Rows are points. The window is the flat piece filled in between its corners: a triangle in 3 columns, a solid with four corners in 4, and so on. A path goes straight from each point to the next, and from the last back to the first. List the points from which the path goes on through the window.

Window (3 x 3):
[[ 47 -14 -12]
 [-33   7  14]
 [ -9  -5  26]]
Path:
(1): [-44  -3  17]
(2): [-41 -18   6]
(3): [-3 23 60]
(4): [ 47   0 -11]
(5): [ 30 -32 -16]
(6): [  7 -20   8]
(7): [26  0 17]
(8): [18 32  2]
Through the window after points: 8

Window (3 x 3):
[[-39 -27 -29]
 [ 29  41 -30]
 [ 36  -8  25]]
Path:
(1): [12  7 12]
(2): [ 35 -49   7]
(3): [ 25   9 -38]
(4): [  4  60 -11]
(5): [-16  56  -8]
(6): [ 10  12 -44]
(7): [ 10 -14 -33]
(8): [-41  -8  -3]
Through the window after points: 1, 3, 7

Window (4 x 4):
[[-19  38   5  50]
 [ -2  10   0  -8]
 [-12 -58   6  18]
 [-25   2   8 -30]]
Path:
(1): [-36  12 -30 -16]
(2): [-44 -60 -28  -9]
(3): [ 14 -48  30  17]
(4): [  2  10  36 -16]
(5): [ -5  -8 -25 -22]
(6): [-29 -10 -21  29]
(7): [ -5 -12  25  24]
(8): [-17   4  21 -16]
(9): [-34  -5 -30 -41]
(10): [-11  44 -24  24]
(11): [-28  31  27  27]
(12): [-13  27  15  22]
(13): [-24  45 -24   2]
(14): [-23 -16  -6  29]
(15): [-19 -21  26  12]
(16): [-17  -3  28 -26]
Through the window after points: 6, 8, 16

Window (4 x 4):
[[  6  33 -25   1]
 [-14  -2  20  14]
 [ 28  -7  35 -21]
 [-52  -5  10   5]]
Path:
(1): [-47  11  47   6]
(2): [-42 -18   3   4]
(3): [ 60  10 -33  11]
(4): [-5 18 18 -9]
(5): [ 21  38   8 -13]
(6): [ 13  18 -18   4]
(7): [-11 -25  21  -5]
(8): [-44  15  33   6]
(9): [ -2   8  46 -22]
(10): [ 12 -34  25   8]
(11): [25  4 -6 -3]
(12): [16 22 18 -2]
(13): [-43  36   7  -2]
(14): [-28  -7 -32  23]
(15): [-21  -8   1  11]
(16): [-36   6  33   4]
Through the window after points: 15

Window (6 x 6):
[[ 26  -6 -24 -53  36 -27]
 [-45  13  50   9 -17  25]
 [ 20  35  20  41  -2   6]
 [ -4 -42 -10  -7  37 -25]
 [-10  -2 -11  46 -21  23]
 [ 38 -10   7  20 -15   2]]
Path:
(1): [ 25  10 -11   0 -12 -32]
(2): [-10 -22  -8  -6   2 -27]
(3): [  6 -17   8   0  42  11]
(4): [ 38  32  -9 -28  60  26]
(5): [  3 -42  27  24 -34 -33]
(6): [ 12  -9 -18 -49 -35 -42]
(7): [  0 -21  14  37  47  35]
(8): [-11  -1  26   8  29  25]
(9): [ -4  -2  18   7 -23  -3]
(10): [ 12   4   1 -15  -3 -36]
(11): [13 -3 12  2 22 19]
(12): [ 34 -27  -3  14  50  14]
Through the window after points: 2, 8

Window (6 x 6):
[[ 41  -5 -44 -16  11 -15]
 [ 41 -20   8 -48 -13  -4]
 [-22  37 -36  16  11 -27]
 [ -1  -7  24  -2  21  -7]
 [-35  10  11 -14  29   9]
 [ 25 -20 -43 -22   5 -43]]
Path:
(1): [-21 -13 -24  -2  18  12]
(2): [ -8  22   5  -8  24 -26]
(3): [ 37  11 -46 -26  37 -34]
(4): [ -7 -27  -9  -9 -15  -8]
(5): [ -9  -2 -29  -8 -15   5]
(6): [ 23  18   3 -17  28 -43]
(7): [ 24   3   5 -29  24 -18]
(8): [ -2 -28  -5 -16  -4  14]
(9): [ 36 -46 -12  -4 -26  -8]
(10): [ 32  14  -2 -60  15  -9]
(11): [ 31   0   8 -39   6 -16]
(12): [ 22 -23 -13 -27 -17   3]
Through the window after points: 3, 5, 9, 11

Window (6 x 6):
[[-21  20  23  -5  -5  14]
 [-18   3  -1  20  -2 -13]
 [  6 -60 -29 -38  33  11]
 [ 13   3   9  14 -16   9]
 [ 25 -35 -20 -57  45 -14]
 [-15  11   3  -6 -36  -6]]
Path:
(1): [ 29 -19 -52 -30  21   0]
(2): [ -1  10 -10 -18 -10  -3]
(3): [-16 -23  15 -13 -18  -9]
(4): [  3 -41  21  -8  -1 -17]
(5): [ -8 -16 -33 -12  21  10]
(6): [ -1   2 -32 -33 -13  16]
(7): [  5 -43  12   1  15 -21]
(8): [ 21 -58  -6 -18  24 -42]
(9): [  5   5 -14 -29  10  38]
(10): [ -9   1 -46   0   1  18]
(11): [ -4 -22  30 -11  -1 -17]
(12): [  1 -40  10 -49  34 -10]
Through the window after points: 2, 4, 8, 10, 12

Window (8 x 8):
[[  1   2  -2  44  28 -12  22  -3]
 [ 32  -9 -39  47  -5 -13   0  -4]
 [-13 -17  -6  12 -15 -21  18 -20]
 [  3 -31 -21  52   7 -14  34  23]
 [ -1  -6  29 -33 -22 -19 -35   6]
 [ -5  10   7 -35 -26  15 -14   5]
 [ 20   3  28  -7   5 -25  49   3]
 [  0   4  -1 -60   3 -18 -17   4]]
Path:
(1): [  1 -29  28   5   1  -6  -1 -28]
(2): [  7  15 -16  23 -12 -31  41  34]
(3): [  8  18  -3  33 -25 -11  12  20]
(4): [  7 -30   2   6  16 -13  15 -10]
(5): [  9 -28   6 -20  -7 -14 -18   2]
(6): [-10  51  11 -14 -32 -20  11   5]
(7): [-11  10  -4 -20  -9 -32  -7   7]
(8): [  9 -28  24 -21  -1  18  15  -6]
(9): [ 13 -19 -11   4 -11   4   4   7]
(10): [-35  34  11   8  -1 -29  13  12]
(11): [ -6  -9 -28  24  -5 -21  34  17]
(12): [ 15 -37  16  33   7  -4  -1   4]
(13): [ 28 -48  -1  25  10   7  15 -13]
(14): [ 18   9   0   9  -3 -25  26   4]
(15): [  4  12  -7 -12 -33 -49   3  16]
(16): [  5  -3   6 -21  11   5  12  -4]
Through the window after points: 9, 11, 13

Window (8 x 8):
[[ 19   5 -28  24 -50  18  33  53]
 [ 28 -28 -14   7  17  27 -27   4]
 [-37  16 -12   7 -12   6  16   4]
 [  5 -25 -34  -1 -41 -11   8  -7]
 [  5  -5  43   4   2  13  -6  -3]
 [ 20  11  35 -48  28  20 -22  -4]
 [ 21  24   6  16  32  -8 -22 -38]
 [ 31 -14  28 -24  44 -12 -44  18]]
Path:
(1): [  3  17  19 -25   4   6 -43 -14]
(2): [16 -5  9 -2 28 -3 -8  9]
(3): [ 24   6   3 -30  26   2  34  14]
(4): [ -5  -5  37  14 -11  22 -60 -14]
(5): [ 17  12 -13  18 -33   3 -18 -15]
(6): [ 0 -6  3 -6 27  3 18 -5]
(7): [  5 -21 -16  12  18  17  18 -17]
(8): [ 13  19   1  17 -19  -5 -20  23]
(9): [  1  28 -12  18 -15  29 -42  35]
(10): [ 14  -6  15 -10  15 -12  38 -45]
(11): [ 34 -22  29  -6  28  11  24 -16]
(12): [-17   8  11   9 -15  13 -24  11]
Through the window after points: 1, 3, 11

Window (9 x 9):
[[ 10 -19  -6 -19  -6   8   3 -29   7]
 [ 29  10 -13  -3   3   5 -15  18   9]
 [-16  12   2  10 -31  -3  -9 -10 -32]
 [ -5  18  14  20 -14  20  14  28 -17]
 [-15 -18   3  10  -4  -7   3  -8  22]
 [-18  12  -5   2  22  36  -2  21  12]
 [ -1  23   3  -8  -8  -4  23  15  19]
 [ 22 -23 -22 -29  -2  14 -22  30  19]
 [  9 -25  14 -15   2 -60  -2  12  -2]]
Path:
(1): [  6 -16 -20  -6  -5 -10   6   8   7]
(2): [ -9   1  38 -10   1 -18 -19  -3  14]
(3): [ -7 -30  15 -18 -19  18 -25 -27  12]
(4): [ 17  -4 -18 -13   2   0  16  -8   4]
(5): [ -5 -12 -26   3 -21 -23  22  16  -4]
(6): [-3  9 31  2  8 -4 -7 -4 11]
(7): [  5  30  18   0 -27   6 -26   7  20]
(8): [ -8  -2 -13   1  -4  10  13   6  -9]
(9): [-19   4 -16   7  -2  16   9  21 -26]
(10): [ 19  21  40  12 -16  15  -2  16  26]
(11): [  8  -5   7  -8 -13  -7  -7   9  12]
(12): [  9  -1 -14  -6  -3  -8  14  -3  -6]
(13): [ 11  -3 -32  -8 -15  10  24   9  -4]
(14): [-6  4 20  1  3 13 -7  2  7]
(15): [  5  11  21   0  -4  -2 -20   9  13]
(16): [ 23 -12 -32  -7   2 -10  10  18  -7]
Through the window after points: 3, 9, 13, 15

Window (9 x 9):
[[  0 -36  -5 -14   7 -12   6  -6  11]
 [ 32  -1  -3   8 -24 -25   1  -5   6]
 [-19   6  16  34   4 -20  -2   8  -4]
 [-26  28   8   7  21  16  -7  -2   5]
 [-29  21  14   4 -10   4 -10 -39  -9]
 [-30   7   2   3  -4 -43   9  16  33]
 [  1  10  60 -43 -40 -25  -3 -32  12]
 [  9  19 -22  11   5  10   8  -1 -52]
 [-14 -25   8 -23 -27   1  -6   3  20]]
Path:
(1): [-27   7  39 -29 -15 -46 -35 -28  15]
(2): [ 24   9  32 -17 -36  18  35 -10  -1]
(3): [-30  19  10  -3   5   2  45 -21  30]
(4): [ -3 -13  17   2 -18 -35 -31   7   6]
(5): [  2   1 -13 -22  10 -20 -25  15  14]
(6): [-23 -13  21  23  -8  13  33 -29 -13]
(7): [-12   3  -6   7  -7  -1  16   1   5]
(8): [-16   1   9  -3  -4 -16 -24 -11  10]
(9): [ 10  26 -10 -15 -11 -30 -23 -33 -10]
(10): [  9 -18  36   3 -26  -1  25  12  10]
(11): [-15  18  39  21 -10  -1  30   5  32]
(12): [ 10  -7 -17  -7 -10 -27 -13  -5  -1]
(13): [-10  -9   7 -20  -6 -24 -18 -10  -7]
(14): [ -7  17  17  10  -7  21   7 -17  -4]
(15): [-26  29   9  22  -4  16  33  -4  31]
(16): [-12   2  12  -9 -12 -25 -15   2   0]
Through the window after points: 1, 5, 9, 11

Window (11 x 11):
[[ -2  12  41  13  20  -9  -9  25  11  -9 -30]
 [ -9 -18   8 -28 -18  -7 -10 -44  -6  -5   9]
 [-11  -5  -5 -22  -5  13  14 -42 -42  -3  -4]
 [-10  37  14   9 -22  16 -23  19   2   1  13]
 [  2 -20 -15 -31 -11  15 -15 -22 -36 -33  14]
 [ 15  14   4  -9   8   7  14  30  33  17  -4]
 [-12 -15 -15 -18 -12  35   3 -38   1 -26 -10]
 [ 16   1  44  22 -20  12  -1  22   2   6  -1]
 [  5 -20 -23  -9  -8  15 -34 -39 -31  -3 -21]
 [ -1   0  20  29  23  10 -16   5   3   3  13]
 [ -9   7 -12  17 -18 -13  25  31  28  -2  -2]]
Path:
(1): [ 19   1  11  -9 -18  17  -6 -22 -18 -17  -1]
(2): [-45 -15 -18 -22  18  -4  -3   4 -19  -2   3]
(3): [-23 -20   8  -5  -4   6   4  -8  -5 -12  -7]
(4): [ 29  26  12   2  -6   1 -29 -18 -23  -5  -1]
(5): [ 10   3  17  16 -16  -2  -6 -30  -2 -16   0]
(6): [-11 -11   2 -24  -5  12  -3  25  -6   4   4]
(7): [-25 -18  17 -11  -2  35 -13  28   0   1  29]
(8): [ 22  11  26  15 -16  -9   1 -11   0   0 -19]
(9): [ 18   4 -14  11  -7   6  16 -60   2 -27 -29]
(10): [-14 -34  -9 -30  -1  19 -42   3 -39  14   2]
(11): [-14  -2   1  -4 -10  13  -6   8 -12   3  -8]
(12): [ 14   3   0   7  -8  10  -5  -5   4 -11  -1]
(13): [ 12  17  12   1   0   9   4   7   2 -10   1]
(14): [-15 -18   5  12 -15  23 -23  11   3  16  -6]
(15): [ -9  -6   8 -22   3  13  -6  -3  -5  12  -4]
(16): [ 17  20   8  26 -15   4  11   7  10 -27  -5]
Through the window after points: 1, 5, 7, 15

Window (11 x 11):
[[-48 -12  18  21 -31 -45 -36  16  13 -10 -35]
 [ 17  42 -16  24  27  10  -7 -20  -2  18  37]
 [ 19  -3  21 -22  46 -36  -3   6   5  -5 -19]
 [-21 -20 -25  57   5 -10  26   6  40  14  -7]
 [-21  -5   1  14  19 -20  14  24   7   1  29]
 [ 10 -26 -10 -37  -9 -13 -47   8 -40 -41 -22]
 [ 14   7   4  18 -12 -45  10 -37 -13  42  10]
 [ 15  21  10 -29  -7   6  19 -16  32 -13  24]
 [-38 -10   5  18  41 -40  39   4 -10 -20 -50]
 [ -2 -55  37  -3  10  14 -60   5 -29 -51   3]
 [ 38  29  14  23 -21 -26 -20   7 -22  -5  12]]
Path:
(1): [ -4 -18 -22  25 -25 -57   0 -16  -6 -33   1]
(2): [  5   8  34  -3  42  37   0  12  14  25 -20]
(3): [-28  -4  23  15  28 -18  13  12 -10   4 -27]
(4): [ -2 -16 -35  26  11 -41  24 -14  14 -38 -17]
(5): [-10 -20  -6  35  18 -51 -15 -17  11  -1   9]
(6): [-13  -7  18  -2  -1 -11 -15  23 -13  -8 -27]
(7): [-16 -13  -4  28  25   0  -8  34 -22  27  -9]
(8): [  5   0  -8  12   6 -19   5 -16  23 -13   1]
(9): [-24  -3   0  36  14 -37  -6 -16  20 -35 -13]
(10): [-15  -3  15   0   9 -16  34  31 -17  48 -24]
(11): [ 36  18  43   6  16  35  -3  20 -20   6 -18]
(12): [-26 -16 -21   4  -9 -36 -20 -23  10 -28  28]
Through the window after points: 3, 7

Window (12 x 12):
[[  2  12  15 -31 -20   5  -8 -21  59  20  -3  -3]
 [ -7 -27  23   5 -25  24  11  -1  40 -23   0 -11]
 [  9 -13 -13  14  -3  44  43 -12  46 -18  22 -29]
 [ 50   4   9  10   3  28 -56 -22  -8  38  -4   1]
 [ 12 -15  16   8  -1 -17  15  11   3   3  14  16]
 [-37  11  14  21   1   9 -11 -10 -12   6 -30  43]
 [ 19  10 -40 -22 -31  51  18  23 -19  -4  -8  -8]
 [ -1  19 -30 -33  22   3 -34  34  24 -13 -36  60]
 [  1  -2  -5 -14  -9 -21  15 -21   7 -40 -52 -18]
 [  8 -15  -2 -14   9  34  44  13 -34   0 -39 -16]
 [-27 -13  -7 -12  29 -30 -12  45  -3  15   1   4]
 [ -7 -49  -8 -42   6 -14  24   4  10 -17  43 -14]]
Path:
(1): [ -6  11   6 -38  18  -1  -4   9   5  -8   8   0]
(2): [ -4  27  12  -8   3  19   6   2   1 -15   8 -12]
(3): [ -4 -54 -17  -2 -11  -1  18   7   3  12 -12   0]
(4): [-36 -37 -30   7 -17  13  26   5  21  11 -24  18]
(5): [ 24  28  22 -30   8   6  10  12  -5 -37  13 -16]
(6): [ 16  34   4 -21  -7  44  -2   6   4 -22 -15 -22]
(7): [  3 -32 -39 -17 -19  11  23  19  -9   9   8   8]
(8): [-10 -30 -16  -3   6 -11  -2  25  10   7  -5  13]
Through the window after points: 6, 8

Window (12 x 12):
[[  3  -3  18  19 -41 -17  -4 -14  12  25   3 -42]
 [-28 -48 -15  58   2 -43  23   6  -9 -20  20  19]
 [-12  32  39 -27  15 -32 -10  38 -10 -35  33   5]
 [-34  -1   2  11  -1   7  22  -1  -7  24  -5   6]
 [-40  60  -4 -12   3  29  18  -2  31  -4 -37 -25]
 [ -6 -25 -15 -32 -21  -6   8 -12  28   7  19  -7]
 [ -9  12  22  -4  30   0  17  44  41   7   9   8]
 [ -2  18 -21  42   5  -3  27   4   9  13  16  -2]
 [ -6  17   3  18  32   2 -11  -7  18  32 -26  -7]
 [  6 -14  37   9   0 -14  17  -5  -5 -25  19   0]
 [ 13 -19 -25  -9  -4  34   9  34  39  21 -28  16]
 [  3  29  48 -33 -29 -21 -19 -19  29   9  -9  14]]
Path:
(1): [-9 -5  0  6 -3 24 -7 15 19  3 -6  3]
(2): [-24 -19   9   1 -20   0 -18 -21   8  -8  60 -11]
(3): [ 11  10   1 -30   1 -19  28  19  28  13 -37   4]
(4): [-16  24  29  -5  -5 -12  23  -4   6  -3 -25  -8]
(5): [-23  28 -11  -4   1  15 -23   1  42  11  29  -1]
(6): [-36  11 -11  16  -6  34 -26 -33   7  -8  13  10]
(7): [  6  -8  13   1  -1 -17  30  26  15  29 -16 -10]
(8): [ 13  17  11 -27   6 -26  29  13  41  31 -17  14]
Through the window after points: 2, 6, 8

Window (14 x 14):
[[ 12  17  -3  -4   3  -1 -13  19  21 -21 -18   9   9  -6]
 [-26  -1  42  53 -18  13 -30 -15 -31  32  14  13  41 -31]
 [  2 -28  21 -14  -6   0   1 -10  25  15 -25   8 -20   2]
 [  7  -7   6  -5   1  14  17  21 -27   5  21  35  17  23]
 [-26   1 -41 -13  24   2  23 -13  -8 -22 -13  16   5 -39]
 [-13   3  -1  -9 -19 -44   7   8  -6  -9   2  28 -13 -21]
 [  9  36 -26   6  22   3  12   4  13  15 -17  -9  17   7]
 [ -7  10  24  39  29   1 -18 -25 -27  -8  22   8  -6  -9]
 [ -3 -17 -28  18  56 -23 -29  10 -15  24   1  23 -11 -42]
 [ 11 -33  -7  -6  -3 -49 -15  59 -19   7 -24 -17 -18 -18]
 [-49 -11  19  56  34   0  11  14   9  -4  23  18   6 -12]
 [ 46 -17  10   4 -24   0  15   2 -12  20 -52  34  20  17]
 [  1 -21 -20   6  10 -12   7  -8   2  -3  13   5  35   2]
 [-39  -2  16  17  60 -12  -9   7   9   4  -9   6  17   8]]
Path:
(1): [-28   3  -3  -5 -21 -23 -23   8   4   3  -4  27 -16  37]
(2): [-40  -1 -29  26  17   1 -42  23 -14 -13 -27  27  -3 -17]
(3): [ 31 -10  26   2  11 -30  28   7  -7  21  22 -14  21 -13]
(4): [ -1   4  10   0   2 -19  10   8 -13  -5   1  20  16 -20]
(5): [-15  -8 -24   6   0 -17 -10  11   9  11  -4  11 -33  18]
(6): [ -5   1 -46  23 -12  14 -16   3   5 -29 -25  33 -22   9]
(7): [ -4 -18  36 -16  32 -21  20   2 -15  31   8  -1  25 -27]
(8): [ 41 -32  22   2  39 -22   4  24  15   2 -12  13  -2 -44]
(9): [-41  17 -22   8 -20  -1   4 -10 -16  -5   0   6  18  20]
(10): [-14 -16 -19  25  14 -35 -31   2 -29  10 -22  12 -17  12]
(11): [ 24  -4  13  -6   2   8  22  15  10   8  -7  25  24 -29]
(12): [ 19   7  23   5  18   0  16  12  11  19   0   6  13 -21]
(13): [-12 -13  -9  24   1  -6 -10  -3 -18   6 -23  24  13   7]
(14): [-18 -20  -9   9  14   4  -6  -2  -5  20 -16  10   1  17]
(15): [ 30   6  16  18   9 -13   0  14  -7  -7  -5  13  30 -52]
(16): [ 14 -18  21  20  30   8  22   3  -5   8 -13 -12  30 -42]
Through the window after points: 4, 6, 10, 12

Window (14 x 14):
[[ 18 -42 -20 -11 -19  -4  27  11 -22  30   6   0  -6   1]
 [-15  -1 -43 -23  15 -20  25  22 -23 -16 -21 -12  27   5]
 [-30   2  15  33  38  15  12  33   8  18  26 -19  60 -18]
 [ 30 -22 -15   6 -20 -32  19  10  43 -29   6  -8 -19 -28]
 [  9   5 -12 -25  16  21  24  26  17 -35  15  17  -5  -9]
 [ 12  -6   9  -1  -5   0   2   2   0  14  -7  34   6  14]
 [ -2  -3   3 -33   8 -30  10  -4 -25   7  17  12 -17   7]
 [-24   3   5  11 -15 -24  11  -9 -25 -36   3 -10  20  17]
 [ -6   1  -8  -2 -18 -18  18  24   6  10  12   1 -32   1]
 [  8 -21  -9  20  19  10  17  12  15 -20 -10 -31   5   2]
 [ 19   3 -14 -23 -41   6   4 -37  37  -5  -9  -6  12  27]
 [  1  -1   3 -18 -12  22 -22   2  -4  20 -13  -6  38  -6]
 [-22   5 -41  16   9   2  -4  -6   0 -28  13   9  -1  14]
 [ 29 -17 -11 -11   7  16  -9  30  -7  14  28  18  -2  40]]
Path:
(1): [  8  19 -19   5   3  14 -12   7 -21 -13  14  -3  12   1]
(2): [-19 -31 -19 -19   2 -10  34   3  42 -17  -5  16  -7  11]
(3): [-20 -44  -9 -15   1 -36  17  22  11  -1  17   4  17   5]
(4): [  8  19 -21  13   3  27   2   5  -5 -13   0  -4   6  11]
(5): [ 28  40  -2  -4  -6  17  12   8 -11   0 -10 -11 -11 -18]
(6): [-18 -50 -17 -14   5 -27  15   6   8  -6  15   5   9  23]
(7): [ -8 -11  -9 -29   2  -2   3   9  -2  -5  -5   1   2  12]
(8): [ 13  14 -21  12   5 -18  25   7 -21   0  12  -2  23 -18]
(9): [ 28  35  -6   4  13   8   9  10 -20   7   9  -4   6   9]
(10): [-15 -32 -11 -13 -21 -15   7  -6  19  -2  -5  -1  12   7]
(11): [ -9 -21   3 -14  -6   0  -2   7  30  -8  19  21  -8  12]
(12): [ 22   1 -21  -2   2  -4  15  13 -12   7  -2 -10   7  -2]
(13): [ 10  18  -4  37  17   3  45 -17 -11  -3   1 -20   2 -24]
(14): [  2 -21 -12  -3   4   1   4  19  13 -13  -4 -14   7   9]
(15): [-26 -32  -8 -30  -7  -6  10  13   3 -15  19   3  -5  18]
(16): [ 24  20   0   2  17 -19  12   0 -14  12   5   4   2 -13]
Through the window after points: 1, 5, 7, 13, 15

Window (14 x 14):
[[  1 -23  44  23 -20 -14 -13  36   6 -22  10  -3  20  38]
 [ -8  -2  31  -5  32 -24 -15  -4  12  17   9  12 -10 -17]
 [ -1   5  25   7  18 -12   8  36   9 -27 -60  22   9 -14]
 [ -4 -21  -4 -38 -11  -1  12 -32 -17   4   6  -9 -13  11]
 [-16  23  -4 -29  19 -31  15 -32  16 -19  27   4 -19  22]
 [-18  -1 -28   9  -8   4  -3  -9 -34  11  -8  -2 -28  15]
 [  4  12   4  -6  -3  -5 -28   0   7 -19  36 -13   9 -46]
 [ 12   3  28  13 -10 -13  20 -18  -7   5 -12  15  -5  15]
 [-10  13  33 -19 -16  25 -14 -20  41  16  18  -7 -11  44]
 [-29 -21 -22  -3  -4  -5 -41 -29  -8  -9   8  12  13 -31]
 [ -3   9   4 -16 -20  21   0  17  -4   0  23  29 -30  21]
 [-21  18 -12 -25 -41  19  16 -13 -28  22   7  -7  26 -11]
 [-25  -5 -23   1 -42 -10  14  -8  22   9  -7  -5  -3  14]
 [ 23   1 -37  -3  -3  -3  -5  14 -20  -3  39   7  14   8]]
Path:
(1): [-33  -7  -1   2 -11  29   6 -16  -2   5  19 -15   7  -7]
(2): [  1 -13   2   5  -5  23  23   7   8  -1  13  -9 -18  10]
(3): [ -4  34   5 -20 -18 -41 -23 -12 -18   3   5  26  13  18]
(4): [ -3  10  18 -22 -21 -29 -17 -11   7  16   2   9 -27  14]
(5): [ -8  -1  -3   4   6  23  28   5  -5 -18   6  -6  14  13]
(6): [-19   5   4   0 -20  23  15  -9  -5   3   3  -1   9  -2]
(7): [ -1  13 -17 -40 -30 -25  -9   0 -27  18  13   0  19  -2]
(8): [ 15  19  -2 -34 -32 -23  -9   3 -19   6  -4  26   4  10]
Through the window after points: 6, 8
